Every row gives one point. Any point is a mix of the corners, with weights that add up to 1. It lies inside the corners' shape when no weight is negative. Is each point inside? If not, which corners have a negative weight?

Corners:
(1): [28.0 30.5  0.0]
(2): [-7.6 11.8 35.3]
(3): [ 10.9 -48.5  34.3]
(4): [ -6.1 -17.6  -2.9]
Points:
[  9.1 -30.7  11.9] -> outside (2)
[-3.2 22.3 11.2] -> outside (3)
[14.4 -5.1  2.1] -> outside (2)
[23.1 17.1  5.9] -> inside
[ 10.2 -43.3  17.0] -> outside (2)
[  4.3 -22.2  31.9] -> inside
[ -1.0 -16.1   3.4] -> inside
[-5.6  9.3 32.6] -> inside

Corners:
(1): [-36.6 -40.8 -50.9  16.3  -7.1   1.7  23.3  15.2]
(2): [ 33.2 -17.1  30.0  -6.7 -10.3  -8.3 -26.7  -9.3]
(3): [ 48.6  41.1   6.5 -16.7  10.9  -3.8 -40.3  14.3]
(4): [ 25.0  44.9  37.6  -8.1 -14.8 -12.1  -8.2  -2.1]
(5): [ 21.7  -7.2  -0.7   7.8   3.1  -9.2 -25.8 -43.5]
(6): [ -8.1 -48.6 -17.3  33.9  16.9  -3.7  38.7   7.1]
(7): [ 23.5 -19.5   3.0  57.9 -12.6  12.6 -21.1 -13.2]
(8): [ -1.2  -7.6  22.1   5.9  17.0   2.1 -36.3  -3.3]
(9): [ 40.5  25.8  18.6 -17.6  -5.8  43.7 -19.4   3.4]
Points:
[ 14.2 -13.9   3.2  10.3   4.0   5.5  -2.7  -3.8] -> inside
[-14.2  -4.2   2.1  18.5  15.2  -4.3 -10.9  11.7] -> outside (2, 5, 9)
[  6.8 -11.1  -4.9  16.9 -11.9   1.8   7.4  -4.1] -> outside (3, 8)
[ 14.7 -37.4  -7.8  41.3 -10.2   7.3 -10.1 -22.6] -> outside (3, 4, 8)
[ 7.1 -9.0  5.4  2.2  9.5  4.1 -5.2  2.4] -> outside (7)
[ 22.1   1.1  13.1  -1.8  14.5 -17.0 -18.5 -13.1] -> outside (1, 7, 9)

Corners:
(1): [-11.6   3.8   3.4 -16.5 -18.0   3.8  51.0   5.3  -2.7  26.2 -26.5 -30.6]
(2): [  6.8  55.7  -1.7  31.0  22.7  20.8   1.1 -26.1  16.2  14.5  24.9  34.8]
(3): [ -7.9  15.2 -10.4 -19.2 -39.2 -15.3 -10.0  10.3  20.7 -37.7   9.6  13.5]
(4): [  9.5  33.3  34.0  24.0 -15.5  19.6 -32.7  24.6 -12.7  21.2  52.8  22.8]
(5): [-20.5 -28.1  24.4   4.4  26.3  -8.5  10.8  -5.7  -4.3  34.1 -50.1  -7.7]
(6): [ -1.6  -5.3 -24.3 -18.0 -13.0  32.0  13.7   9.1  -5.6  31.3 -41.4  -3.5]
(7): [ -4.2 -14.2 -49.9  28.9 -29.6 -19.7   5.3  25.4  15.0   1.6   6.8 -14.4]
(8): [ 10.7  42.6  25.3  13.6   0.0  -8.1 -15.6  28.2  19.6  50.5  29.6  45.7]
(9): [  7.7  64.4  17.4  13.6   2.2 -25.7 -14.9  37.3 -30.5  -5.5  40.5  55.9]
(10): [ 63.0  53.1   2.1   3.4 -34.9 -42.5 -34.1  21.7  -3.5  -7.5  52.0  12.7]
(11): [-10.9 -32.3  12.3 -15.9  37.9  29.7  44.8  21.5  -1.6  22.6 -13.2 -12.3]
(12): [-16.9 -35.1 -18.3 -33.2   1.2  -1.9  28.7  -9.7 -19.1  42.8 -13.9  -5.4]
(13): [-23.0  21.1 -23.4 -20.1  -1.4  -4.2  -4.5  22.9   0.4  16.6  -3.7 -27.9]
Points:
[ -5.1  -8.2   7.9   7.4  -1.7 -17.4   7.5  15.0   1.0  16.1  -4.3   1.1] -> outside (2, 6, 13)
[ 7.6 26.1  7.2  0.3 -0.2  1.0 -0.9  6.7  0.7 20.1 11.8 14.8] -> outside (7)
[-1.1 13.1 -9.6 -7.6 -5.3  1.8 18.7 11.1  3.7 17.7 -4.7  0.6] -> outside (4, 5)
[ 13.5  18.5  -4.3   0.0 -13.9  -1.5  -4.3  13.1  -3.1  15.1  10.0   6.6] -> inside
[  5.3  21.9 -11.1   3.3 -15.1  -4.6  -5.3  11.1  -1.0  15.7   5.5   9.6] -> outside (11)
[ 2.1 17.1  5.0  6.2 -1.5 -2.2 -0.3 21.0  8.4 29.2 11.9 16.8] -> inside
[  3.7  23.6   4.2   6.5  -5.6 -11.4 -11.2  13.7   4.4  -0.2  27.3  19.6] -> outside (1, 6)
[  0.9  23.4  -2.9   0.0 -10.0  -7.2   0.1  12.6  -2.9  16.2   8.6   7.3] -> outside (11)
[ 8.2 11.1 -3.5  4.2 -8.2 -5.7 -7.2  9.8  5.8 14.1  7.0  5.7] -> outside (1, 9)

Corners:
(1): [-33.2 -23.7  -8.5  11.1  -3.4   4.0 -17.6  19.9   8.2  10.4  -9.9   7.4
 -32.1   8.0  35.8  19.3  -3.8  28.3  51.3  36.3]
(2): [-15.1 -41.9 -14.9 -10.3 -10.6   4.6  13.4 -16.3  21.3 -22.5  12.8  11.5
  38.5 -40.5   2.4   0.7  28.5 -10.4 -40.0  26.8]
(3): [ -3.6  10.8  16.1 -10.2 -11.1   3.7 -20.0  -4.6  -8.6 -33.9 -10.8   2.6
  19.4 -23.3   5.9  36.0  -0.2  -3.6  -5.4  -6.7]
(4): [-49.9 -10.5 -67.0  49.6  15.1  27.8 -32.7   8.8 -39.1 -23.9 -27.9  63.6
  19.7   8.5   6.1  -2.3 -17.8 -45.7  -7.9  19.9]
(5): [ 35.4  -6.0  38.8 -13.1 -19.7  37.3   8.6   3.6   8.4  34.5  24.0  12.4
  -8.7  -7.2  -1.4 -20.9  -3.9 -41.7  38.6   1.3]
(6): [-15.9  -7.9  54.9  15.2 -18.4 -19.6  27.0 -18.1   1.6  20.6  15.6  -2.2
  -9.8  10.5  -6.3 -28.7  -2.1  -9.3  24.4   2.6]
(7): [-44.2  -0.9   4.4  -7.9  10.4  -8.9 -13.0 -22.0  -1.7   4.8  13.7  30.6
  27.6  15.3  11.6   4.7  35.3 -18.1  -7.0  -0.3]
(8): [ 34.5  26.9  -1.6  -0.1  -4.6   1.5 -21.1  14.6  15.2  43.3  14.5 -69.8
  -3.0  31.5 -35.5 -31.5  -4.5   8.4  52.9  19.7]
(9): [-11.6   7.7  -9.4  16.6  13.8 -18.0  19.7 -12.2 -25.3  16.5  -8.2  18.5
 -31.0  32.1 -12.2   4.4  -6.6 -26.7 -17.6  40.0]
(10): [ 18.0   0.5 -29.6  -4.0  10.7   0.8 -44.3  11.7   5.0  10.9 -10.7   2.2
  26.8   1.2  18.9  46.1 -11.2  -4.4  55.4 -34.2]
(11): [-23.8 -40.2  15.3 -29.1  40.8  27.4  21.8 -35.2 -10.9  -7.0  17.6  39.4
  -8.6  25.2  38.0  15.9   3.5  19.5  55.0  34.6]
(12): [ -8.7  20.4 -31.0  36.4  16.5  -9.2 -22.2   3.7  -7.7   0.0  -9.7   6.8
  10.3 -10.3  13.9 -12.6 -25.2   5.3 -15.4  19.2]
(13): [-12.7  -6.4  19.2 -42.3  11.1 -18.3 -15.5   9.6  17.1 -27.9  22.3  26.2
  -2.8   8.8  33.8   6.2  -5.6 -36.5   3.6 -36.9]
(14): [-16.1   7.9 -29.6  35.6 -23.3   1.3  -9.8 -26.1  19.8  55.1  -3.9 -49.8
 -34.7 -11.9 -23.7 -12.7 -38.8  18.2  -1.8  38.1]
(15): [ 16.9 -15.5 -11.1 -13.1 -14.8  27.0   6.8  -3.7  -5.0  18.0   7.4 -13.8
  41.1  -6.8  18.6   8.0  20.2 -35.0 -24.5   6.9]
(16): [ 43.3 -33.9  17.4   3.7 -38.3 -25.8  -4.7 -44.7  14.7  37.2   5.3 -31.8
  13.3 -25.5 -32.0 -32.0  21.3 -20.7 -27.8 -24.7]
(17): [ 20.6 -13.1  11.3  45.8 -45.9  -6.2  22.1 -25.3  -8.9   4.8  16.8 -12.5
 -20.6   6.3  -8.4 -10.7   2.5  25.4  16.2  60.6]
(18): [-25.5  21.3 -21.0 -14.4 -53.8 -27.9 -20.9 -12.6 -33.7  15.2 -24.5  21.8
   8.9 -14.6 -19.9  -9.9 -15.0 -10.4 -39.6  19.2]
(19): [ 47.7 -50.8  38.5 -11.0 -16.3  -3.5 -22.3  -8.7 -22.2  49.5  14.4  -3.0
  29.0 -28.1 -33.8   4.5 -21.0 -15.8  13.9 -26.6]
(20): [ 11.7 -26.8  28.2  -5.8  -9.6 -12.4  -3.0  -7.5 -34.9  16.4   7.9  24.7
   1.1  -8.0 -22.0   8.0 -10.4  32.6   4.9 -17.5]
(21): [-22.8   5.2   4.7  -7.9 -28.0   5.0   0.7 -31.7 -21.9 -14.4   8.8   0.2
  12.5 -35.0   0.1   2.9  23.9 -30.2  -9.1   0.2]
Points:
[ -6.5 -13.2   8.6  -1.7 -14.6   0.0  -5.6 -13.3  -7.8  -0.1   5.2  12.4
   9.8 -14.8   6.3   4.9  -0.1 -11.7   0.3  -0.9] -> outside (8, 9)
[ -5.2 -11.8  11.4   4.9  -9.5  -3.4  -1.1 -11.6  -6.5  13.8   5.2   5.2
   3.9  -0.7  -2.5  -6.6  -3.4  -9.8   9.3   6.2] -> inside
[ -7.1 -10.6  11.5  -3.3  -8.4  -4.5  -0.6 -10.4  -1.8   7.8   8.6   7.5
   3.7  -2.0   1.6  -3.6  -0.3 -10.0   5.1   3.3] -> inside
[ 10.1 -12.4   9.2  -3.6  -4.7  -3.3  -5.7  -8.4  -8.0   2.8   3.8  12.0
  16.7  -4.0  -3.9   2.6   0.5 -11.7  -0.9  -2.2] -> outside (1, 14, 21)
[ -8.0  -9.3  -2.5   1.3  -3.6  -2.8  -4.3 -11.4  -9.0   4.7   1.4   6.9
   5.2   0.0  -0.5   3.4  -0.1  -6.8   1.0  12.5] -> outside (5)
[  0.8  -6.6   5.8   0.3   1.3   7.0 -16.2  -3.1  -2.4  13.9   5.6   2.9
   9.5  -3.1   5.3   2.1  -4.5  -8.5  19.1  -7.3] -> outside (2, 9, 17, 18)
[ 11.8  -9.8   2.4 -15.5 -19.0   2.2   1.7 -26.2  -0.8   8.1   8.9  -0.1
  21.3 -21.1   3.9   9.1  12.2 -24.7 -22.7   3.8] -> outside (1, 4, 6, 8, 20)
